Each wall is flat, endless, passes through zero and stands at right angles to its row. A trip goes straight from one point to another. Which walls does it cross, in order?

Walls:
(1): [4.1 1.3 2.1]
(2): [-9.7 -1.5 -1.4]
(3): [ 3.7 -3.4 -0.8]
(4): [-6.3 -2.8  2.2]
Trips:
[ 0.6  0.8 -2.9] to [-2.7  0.8 -1.9] => 2, 3, 4
[-4.0 -9.3 -2.0] to [ 3.2 -5.7 -2.1] => 2, 4, 1
[ 3.3 -7.2 -3.6] to [ 5.1  5.1 -0.2] => 1
[-0.1 -2.8 -0.2] to [7.8 6.9 2.8] => 2, 1, 4
[ 3.0  5.4 -3.7] to [ 0.0 -4.9 -2.8] => 3, 1, 2, 4
[-1.0 -0.7  1.5] to [-6.8 -2.5  3.6] => none
[-0.4  4.2  1.8] to [-1.1  1.9 -5.4] => 2, 1
[-1.3  3.9 -8.0] to [ 1.2 -2.0 -2.8] => 3, 2

Walls:
(1): [  5.4  -0.7 -10.0  -2.8   3.6   7.7]
(2): [ 2.3 -2.1  0.6 -1.5 -0.7  2.8]
Trips:
[ 2.6  1.3  6.0  2.2 -1.7  0.4] to [ 4.6 -0.6  2.0  2.6  4.8  0.0] => 1
[-5.3  1.5  2.4  0.0  2.3  3.5] to [ 1.1  1.5  3.4  0.1  2.0 -5.1] => none
[ 2.9 -4.8 -2.7 -3.6  4.5  2.6] to [ 2.2  0.0 -0.2 -5.4 -0.2 -0.6] => none
[-1.3  3.7  2.6 -8.4 -8.6 -3.1] to [-6.5  1.7  3.2  6.6 -5.4 -3.4] => 2
[ 1.0 -1.1  2.7  0.7 -3.6 -6.5] to [ 3.3  5.1 -2.0 -1.7  4.4  5.2] => 1, 2
[ 4.3  0.5  0.6 -8.0 -3.3  6.4] to [-0.8 -8.5  6.9 -0.6 -6.7  3.7] => 1
[-1.5 -5.5 -5.3  2.3 -3.0 -0.1] to [ 1.7  0.9  3.1  2.0 -3.1 -4.2] => 2, 1
[-2.9 -2.7  1.3 -0.1  1.1  0.0] to [-3.4 -6.7 -3.3 -4.4 -4.6 -5.6] => none

Walls:
(1): [ 0.8 -1.6 -0.1 -0.9  1.4  0.3 -3.5 -2.9 -1.2]
(2): [ 2.7 -4.7 -1.7  3.6 -0.5 -2.3 -3.0 -1.3  0.0]
(3): [-3.1 -2.0 -7.8  7.1 -3.2 -6.7 -0.5 -6.3  2.2]
(4): [-3.2 -3.1  2.3  0.2  2.6 -7.4 -6.5  4.1 -2.1]
(5): [-3.4 -5.6  4.6  1.3 -7.4  2.1 -2.7 -9.5 -1.3]
Trips:
[-5.9  2.0  3.3 -3.1  3.3 -3.1  3.7 -3.8  7.6] to [-4.1  1.1 -4.9 -4.1  1.6  5.1 -1.4 -0.6  0.0] => 5, 3, 1
[ 3.8  2.2 -3.1  1.0 -1.7 -0.2 -0.4 -2.0  6.8] to [-3.4 -4.0 -4.2 -1.7  5.6 -1.0  5.1  0.9 -1.7] => 2, 4
[ 7.5 -0.4  0.4 -1.6  2.5  0.3  2.8 -6.0  1.4] to [ 0.6 -2.6 -8.1 -1.7  0.1 -0.6  3.5 -1.8  6.5] => 3, 5, 1
[-0.8 -2.9  2.1 -2.3  1.0  0.2 -1.2  7.1 -1.0] to [ 5.1  3.2  6.8 10.2  0.3  1.7 -5.8  1.3 -5.6] => 2, 1, 5
[ 4.1 -1.4 -2.1 -2.4 -3.7 -1.5 -0.1 -0.7 -5.3] to [ -1.5   0.3 -10.9  -2.1   3.7  -1.8   5.6  -2.1  -1.8] => 5, 1, 2
[ 2.1  4.0  2.6  2.7 -1.6  1.8  2.8  6.6  0.8] to [-4.8 -5.3  2.0  8.9  6.1 -4.0 -6.2 -0.2  1.6] => 4, 2, 3, 1, 5

Walls:
(1): [ 4.1 -2.4 -6.6 -3.5  5.8 -2.4 -2.5  3.4 -0.3  0.0 -3.5 -1.3]
(2): [-14.1  -4.2   2.1  -2.0   2.0  -0.3  -0.6   0.4  -5.6   0.1  -3.4  -0.1]
(3): [ 7.3  0.7  1.9  7.9 -0.7 -2.3  1.0  1.6  6.2 -8.0 -4.6 -3.2]
(4): [-5.4  6.9 -2.0 -0.9 -3.9  3.9  4.1 -7.1 -0.6  1.5  2.9 -4.2]
(5): [ 2.2  0.3  2.6  2.1  5.8 -1.5  1.9  0.7 -6.4 -1.9 -0.7  2.0]
(6): [-3.9 -2.4 -1.4  4.4 -6.5  0.1 -0.8  0.4  2.7  2.0  1.3 -3.1]
Trips:
[-3.3  7.4  1.0  7.4  5.7 -2.2  6.4  3.8 -1.6 -1.8 -3.4  2.9] to [-0.3  9.7 -3.3  5.0  1.2  0.4 -4.6 -0.3 -3.2 -6.3 -0.2  7.0] => 2
[ 2.5 -7.4 -0.6  0.9  4.7  7.5  2.5  7.4 -8.4 -4.4 -2.6 -1.0] to [-9.6 -0.6 -2.9 -1.9  3.5  0.6  2.8  0.2 -4.5 -0.9  1.0  1.0] => 3, 4, 1
[-2.8 -1.2  2.4  9.2 -0.6  0.5  3.1  2.3  3.6 -0.8  0.1 -5.1] to [ 0.6 -2.7 -4.5 -4.4  1.9 -1.5  1.8  4.0 -6.0 -0.4  0.8 -0.6] => 5, 4, 1, 3, 6
[ 3.4  6.0  7.7 -2.2  1.6 -2.3  1.2 -2.1 -2.5  0.0 -5.7  4.4] to [ 4.6  0.6  1.5 -1.2 -9.5  3.8  2.9  4.9 -0.9  3.6 -4.8  1.7] => 5, 6

Walls:
(1): [ 2.2 -2.1  1.2 -1.4  4.3 -0.3 -0.4 -2.4 -1.0 -1.9 -1.1 -2.8  1.4  1.0
  1.3 -1.7  7.8 -1.9  1.1 -1.0]
(2): [ 0.6  2.7  0.6  1.8  4.9  7.1  0.2 -5.1  1.2 -2.6 -2.9  5.2  7.5 -6.3
  1.4  8.5 -5.3  0.1  2.7 -3.1]
(3): [ 4.5 -6.7  3.0  0.1 -3.2 -2.7 -1.1 -2.4 -0.1  1.7  7.1 -0.2  3.0  6.9
  7.7  4.7  2.5 -0.2  1.6 -2.3]
Trips:
[ 1.8 -1.2  4.1  7.6 -0.8 -3.6 -4.7  3.7 -3.0  6.9  4.9  1.1  1.9  5.6
 -3.9 -6.6  0.4  1.6 -5.9 -1.9] to [ 7.9  2.0 -4.9 -1.8 -0.5 -2.8  6.7 -0.1  1.5 -4.7 -5.4 -4.0 -0.9 -4.0
 -6.7  1.9 -5.7 -1.3 -3.4  1.9] => 3, 2
[-2.3  2.1 -1.4  4.6  0.3 -4.3  5.2  0.7 -3.4  3.0  5.2 -7.0  4.0  1.2
 -0.2 -1.4 -4.0  2.0 -1.5 -2.6] to [ -1.4   8.8  -7.0  -4.9   8.2   0.0  -4.1   5.7   2.0   0.0 -11.2   5.1
   1.1  -7.9  -6.1  -1.7  -0.4   0.6  -1.9  -4.7] => 3, 2
[-7.3  0.6 -1.2 -0.8  5.5 -5.2 -0.7 -2.4 -0.4 -2.8  9.5 -0.5 -0.1 -1.1
  5.0  1.7  3.5 -6.8 -5.3  1.9] to [-4.4 -4.7 -0.4 -1.1 -3.1 -1.1 -7.7  1.7  0.1 -1.5  4.9 -7.4 -3.6  2.9
 -3.3 -0.3  0.6  0.3 -3.0  2.4] => 1
[ 0.5 -4.3  7.4 -0.9 -0.1  0.4 -5.4  2.2 -0.1 -7.1 -2.7  2.2  1.5  4.5
 -2.8  1.3 -6.5 -2.0  1.6  0.0] to [-0.9 -0.6  0.5 -1.2  6.4  0.3  3.3 -3.1  2.8 -4.6  4.9 -2.3  3.1 -4.5
  5.0  3.4 -2.7 -2.2  4.4 -1.5] => 1
[ 1.4  4.7 -2.8  0.2  4.9  5.0 -6.0  2.6 -2.4 -1.2 -0.8  5.6  0.8 -5.4
 -0.3  0.0 -0.2  3.8 -9.2 -1.0] to [  1.8  -3.2  -4.8  -3.5   1.2   1.5   2.5  -2.1  -0.4  -3.4  -0.5  -7.3
 -10.7  -4.8   4.7   2.5  -2.8  -0.4  -0.9   2.9] => 2, 1
[-1.1 -2.9  2.1  9.3 -0.5  4.9 -1.8  1.7 -5.8  0.9  0.2 -3.5 -7.1  1.2
 -0.9  0.8 -4.1  0.1  8.1 -5.5] to [-1.4 -8.5 -2.8 -0.4  3.7  1.2 -4.0  3.2  2.3 -3.1  1.3 -4.5  1.4  1.0
 -1.8 -3.4  3.8  3.7  1.4 -0.9] => 2, 1

Walls:
(1): [ -3.3  -2.3  -2.5  -6.3  -4.1   1.2  -1.9   0.2  -1.8   1.6  -3.6  -7.6
   4.4  -3.0   2.4  -6.4  -1.7   3.0  -6.2  -1.1 -13.2   5.4   5.5   0.1
  -3.3   1.2   0.0   2.8   1.5   1.7  -1.1  -0.8]
(2): [ 4.7 -4.2  3.7  0.3 -4.8 -5.3 -5.4  7.1 -0.7  1.0 -1.8 -2.8  9.0  3.0
  6.9 10.0  0.1  0.9 -2.5 -3.3  2.8 -2.4 -2.8 -7.9 -3.1  3.8  3.3  8.0
 -2.2 -4.2 -1.9  3.7]
(3): [-2.7 -3.8  1.6 -5.7 -2.1  1.7  1.6  0.6 -0.3 -1.9 -1.7  0.2  0.6  0.8
 -3.7  2.7 -1.6 -0.2 -1.3  8.0 -3.5 -1.6 -6.8 -3.9 -7.1  0.1  0.8 -2.5
  4.8  1.4  2.7  2.8]
(4): [-1.8 -6.5 -1.9 -2.5 -0.4 -4.4 -4.9  3.7  5.3 -1.5 -1.5  4.2  2.1 -0.7
 -1.9  1.0 -1.8  2.3 -5.4  0.2 -2.5 -4.5 -4.7 -0.8 -1.4  5.2 -5.0 -1.7
 -3.5 -0.3  1.3  0.7]
(5): [ -0.8   3.2   3.3   5.1  -2.6  -2.9   4.5  -6.0   4.9   0.2  -2.0   5.8
   3.8  -2.8  -3.3  -1.7  -1.6  -1.1   2.6   3.3  -2.4   0.8   0.4   3.4
  -3.9  -2.4 -10.0  -2.2   5.3   0.8   1.2   2.0]
(6): [ 0.2 -8.6 -3.7 -4.1  4.2  4.3 -4.9  6.8 -1.8 -3.4 -4.7 -4.9  1.4  2.0
 -5.3 -3.1 10.9 -1.4 -0.5  7.1 -4.8  1.5 -1.6 -2.8 -1.9  2.4 -2.4  4.1
  2.3 -3.8  4.2  2.4]
Trips:
[-2.8  1.5 -3.3 -5.0 -2.0  1.1  3.9  4.3 -1.6 11.7  2.4 -6.1  5.0  2.7
  2.4 -6.3 -7.4 -2.0 -5.4 -2.5 -5.9  0.7  2.3  1.7 -0.2  1.9  1.1 -0.7
  2.8 -0.6  1.7  6.7] to [ 2.4 -1.7  0.7 -2.9 -3.1 -4.2  3.7  3.8  1.3 -1.5 -0.5 -0.2  0.5  1.8
  3.6  2.4 -0.6  5.0 -8.6  5.2 -5.1  1.6  4.0  2.5 -0.1  2.1  0.6 -5.1
 -2.6 -3.2  7.0 -1.2] => 4, 6
[-0.5 -0.1  2.5 -0.5  2.9  1.5 -0.2 -1.7  8.3 -5.7  6.4  0.5 -1.1  1.4
  0.7 -3.1  6.6  6.4 -1.2 -5.4 -6.2 -0.7  3.4 -0.5 -2.5  1.2 -1.7 -4.2
 -3.7 -7.2  4.6 -5.1] to [  1.0  -3.5   1.9   1.4  -1.3   3.9  -2.0   6.1  -0.2  -6.3  -3.2  -0.7
   0.2   3.6  -3.7   0.6   2.1 -11.5   3.6  -1.8  -3.4   6.9   3.3   5.2
  -1.8  -4.9   2.4   1.9   4.5   4.2   2.5  -1.2] => 4, 3
[-2.2  5.0  0.8  0.7  2.6 -3.8 -3.0  0.1 -6.4  8.1 -3.3  9.1  2.4 -1.5
  5.9 -1.9  0.4  4.8 -0.3 -1.4 -4.4  0.7  0.6 -7.2 -4.1  1.9  0.8 -0.5
  0.6  0.9  2.0 -6.8] to [ 1.9  3.3  3.5  6.2  7.0  2.4  3.0 -2.6 -5.6 -5.6  5.0  2.9  6.0  0.7
 -5.0 -1.9 -0.4  3.1 -3.5 -4.4  0.2  0.0  2.9 -2.1  3.5  1.6  4.8 -3.6
  3.1 -6.7  2.0  7.2] => 4, 1, 2
[  1.4   0.2   5.6   5.7   4.7  -1.8  -5.9   5.1  11.4  -4.8   1.0  -4.7
  -3.2   4.2  -3.7   0.8   3.2  -1.5   7.0   2.1   2.1  -4.6   4.9  -5.4
  -3.2  -3.6   3.4   2.4  -2.3  -0.6   0.3 -11.8] to [-1.3 -2.9  1.7 -4.9 -2.8  4.5 -6.3 -5.2 -2.7  4.4  2.4 -4.9  2.0  0.0
 -0.6 -2.3  4.3  0.2  0.6  2.0  2.2  2.2  0.4 -0.9  5.3 -3.4  5.6 -3.5
 -2.5  2.2  5.4 -0.3] => 2, 1, 3

Walls:
(1): [ 1.2 -0.6 -2.0  3.3  5.5 -0.4 -4.6 -0.8  2.0 -0.7 -2.3 -1.4  0.3  3.8
  7.2  2.4  3.2 -6.5 -3.2 -1.9  3.2  0.9  1.9  3.7 -2.9 -4.2 -6.3 -1.2
  3.8  6.0 -1.7 -1.5 -3.6  3.3  4.3  2.5 -4.2  2.7  4.2 -0.4 -0.5 -0.7
 -0.7 -7.0  2.4 -9.9  0.3 -0.1]
(2): [ 1.5 -4.0 -5.8  2.7  0.7 -2.4 -2.9 -2.4 -4.6  0.3  2.1 -1.6  6.5 -4.3
 -0.9  1.6 -2.9 -2.7 -1.6 -1.9  7.5  1.6 -4.5 -2.0 -2.9  3.0 -1.2 -3.8
 -3.5 -2.0  2.7 -1.0  1.6 -1.0  1.7 -3.7 -4.3  5.4 -0.2  2.0  1.5 -3.7
  0.8  1.0  2.9 -0.7 -2.0 -3.1]
(3): [ 5.4  4.9 -2.4 -2.7  4.3  8.2  2.0  1.4 -1.6  0.3 -3.3  4.1 -8.1  0.1
 -9.0 -2.8 -1.4 -1.0 -3.4  4.8 -1.0 -7.5 -1.3  0.2  0.2 -1.8 -1.2  1.8
  1.4 -7.4  7.5  3.5  0.4 -1.1  2.7 -8.1 -1.2  2.7  5.1  1.5 -3.4  3.1
 -5.8  5.0  4.6 -0.6  6.3  2.9]
(4): [ 9.6  2.9 -0.3  3.8  6.2 -4.0 -6.2 -3.1  0.2 -2.0  1.7  0.4 -1.8  0.0
 -1.2  3.9 -0.7  3.1  2.3 -0.9 -0.8 -4.8  4.9  4.6 -1.0  0.0  1.7  6.5
  5.5 -2.0 -3.2  3.9  1.1 -2.8 -6.1 -4.0  0.6  5.2 -0.7  1.6 -1.9  5.9
 -0.4 -0.9 -4.7  0.0 -3.5 -3.0]
(5): [-10.1  -0.7  -1.3  -1.4   7.4  -2.0   7.7   3.6  -2.6  -1.8  -3.7  -0.8
  -1.5  -2.6   1.5  -1.5   0.0  -2.9   4.6  -0.5   3.7  -4.2   1.4   2.8
   3.3  -2.9  -9.4   3.3  -4.1   8.2  -3.9  -2.3  -4.2   2.4   7.3   3.4
   1.7   9.1  -1.8   0.0   4.8   7.6   6.2   0.6  11.2  -5.5  -2.9  -2.9]
(6): [-1.6  5.6 -6.8  0.9  6.7 -0.9  3.1 -5.3 -1.2  4.1  7.0 -1.9  3.6 -4.1
 -0.9 -2.9  4.0  3.7  4.3 -2.0  2.3 -2.9  1.7 -9.2 -7.4 -0.5  2.3  6.3
  0.7 -1.8  2.4 -5.5 -3.1  6.5  7.3  0.7  0.6 -2.1  1.6  0.5 -6.1 -2.3
 -5.0  1.2 -5.3  7.7  0.0  5.4]
(7): [ 0.6 -3.7  4.0 -6.9  1.3  0.2 -2.5  2.1 -3.9  3.3  2.6 -3.5 -4.0 -1.1
  2.4  2.0  2.9  3.1  6.8  0.0  4.9  3.5  3.7  3.3  1.6  3.3 -1.9 -0.7
 -1.0  4.5 -5.1 -1.8  1.8  7.5  2.1  2.0 -2.9  1.0  3.0  3.7 -0.8  2.1
  2.8 -6.4 -3.4 -1.5  0.9 -3.8]
(8): [ 8.8  0.4 -2.0 -1.4  0.4  3.9 -7.5 -5.0 -4.3  2.8  4.3 -0.3 -4.0 -3.7
  0.5 -5.9 -3.6 -2.3 -6.1 -1.5 -1.6  2.2 12.4  8.0 -4.4  7.9 -4.7 -0.2
 -0.7 -1.9  4.1  0.2 -2.7  2.0  4.1 -3.0  0.3  3.5 -2.2 -1.0 -3.2  2.2
  4.2  3.0 -1.2 -8.1  2.3  1.3]
(9): [ -1.1   3.3  -8.3   3.7  -3.0   1.5  -0.8  -2.6   1.9   5.6   4.7  -3.6
  -1.9   7.9  -1.3  -3.8   5.2  -1.2  -1.0 -10.9   0.2   2.3   4.8  -4.3
   3.8   1.5   0.1   1.4  -3.9  -4.8  -9.5  -1.5   6.8  -0.5  -2.9   5.5
   5.4  -4.9  -1.4   2.6   2.3   4.0   5.5   0.1  -0.1  -0.7  -0.3   2.9]
Trips:
[-0.5  1.2 -7.0 -2.2  1.6 -1.6 -1.9  4.8  2.6  0.8  3.5 -2.4  0.6 -6.3
  1.5  4.7  3.4 -2.3  1.3 -4.4  0.0 -3.7  3.5 -1.8  2.1 -2.9  0.6  2.1
 -4.4 -1.6  1.5 -1.6 -6.5  3.2 -0.3 -2.8  8.8 -2.7  4.4 -6.0 -1.2  4.8
  3.4  0.1 -3.6  5.2 -0.7 -7.8] to [ 7.0 -6.7  5.7  4.6 -2.4 -1.6 -6.7  5.7  7.4 -0.8 -1.0 -1.2 -3.9 -1.3
 -1.1 -1.0  5.2 -5.8  3.8  3.2 -3.4  6.6 -7.7  1.2  3.9 -0.1  1.7 -3.8
 -2.8 -8.3 -1.4 -2.7  1.5 -0.3  3.7 -0.8 -4.0 -1.7 -2.7  0.0  2.1 -3.8
 -2.2 -4.6 -5.9  1.9 -8.3 -2.5] => 5, 2, 6, 9, 4
[  1.3  -3.2 -10.3  -2.8   1.5   6.5   1.2   0.7   1.6  -1.1   1.0  -2.1
  -2.8  -1.7  -5.4   5.2  -9.5   2.4   2.0  -1.1  -6.0  -7.8   3.1   0.5
 -10.2  -0.8   6.9  -7.0   8.3  -3.2   0.1  -0.8   0.0   2.8   1.3   8.5
   1.4  -8.8   0.7   5.0  -1.3   0.3  -0.7   5.8   3.8   1.6  -7.2  -5.8] to [-3.0  4.5 -2.0 -3.7 -2.4 -0.4 -2.5 -0.1  2.3  8.1  3.9  5.5  0.8  4.1
 -1.1  3.3  0.9 -2.2  3.1 -2.0  0.0 -0.6  0.8 -3.3  2.4 -5.3  9.6 -1.5
 -1.6  1.1 -0.1 -1.0 -0.4  1.2 -5.7 -5.8  3.0 -5.1 -1.7  0.7  1.7  5.2
 -0.2  1.9 -1.7 -4.1 -5.0  5.4] => 8, 3
[-7.1 -1.0 -0.7 -8.2 -3.4  0.7 -1.6  0.7 -6.1 -2.4  2.1 -0.9 -7.6 -4.2
 -2.8  0.0 -4.1 -3.0  7.9 -2.6 -2.6 -2.3 -6.3 -6.3 -6.8 -3.7  2.2 -0.6
  1.3 -3.2  3.5  5.0 -1.4 -0.2 -6.2 -2.2 -8.0 -4.0  0.1  3.5 -2.0  5.7
  3.0 -2.9 -0.5 -0.7  2.6 -0.4] to [ 4.5 -0.4  1.5 -2.7 -1.5  0.9 -4.6  2.7  3.2  2.0 -0.4  0.3  3.8 -1.3
  2.5  2.6 -3.1  1.9 -2.7 -1.6 -8.4 -1.5 -3.0 -1.4  4.9  0.2 -8.9 -2.2
  0.3  2.2 -1.3  3.6  0.5 -3.1 -3.1 -0.1  2.8  1.9  2.2 -2.0  4.3  1.4
 -2.1 -3.5 -0.1  1.9 -4.5 -3.2] => 6, 2, 4, 3, 7, 1
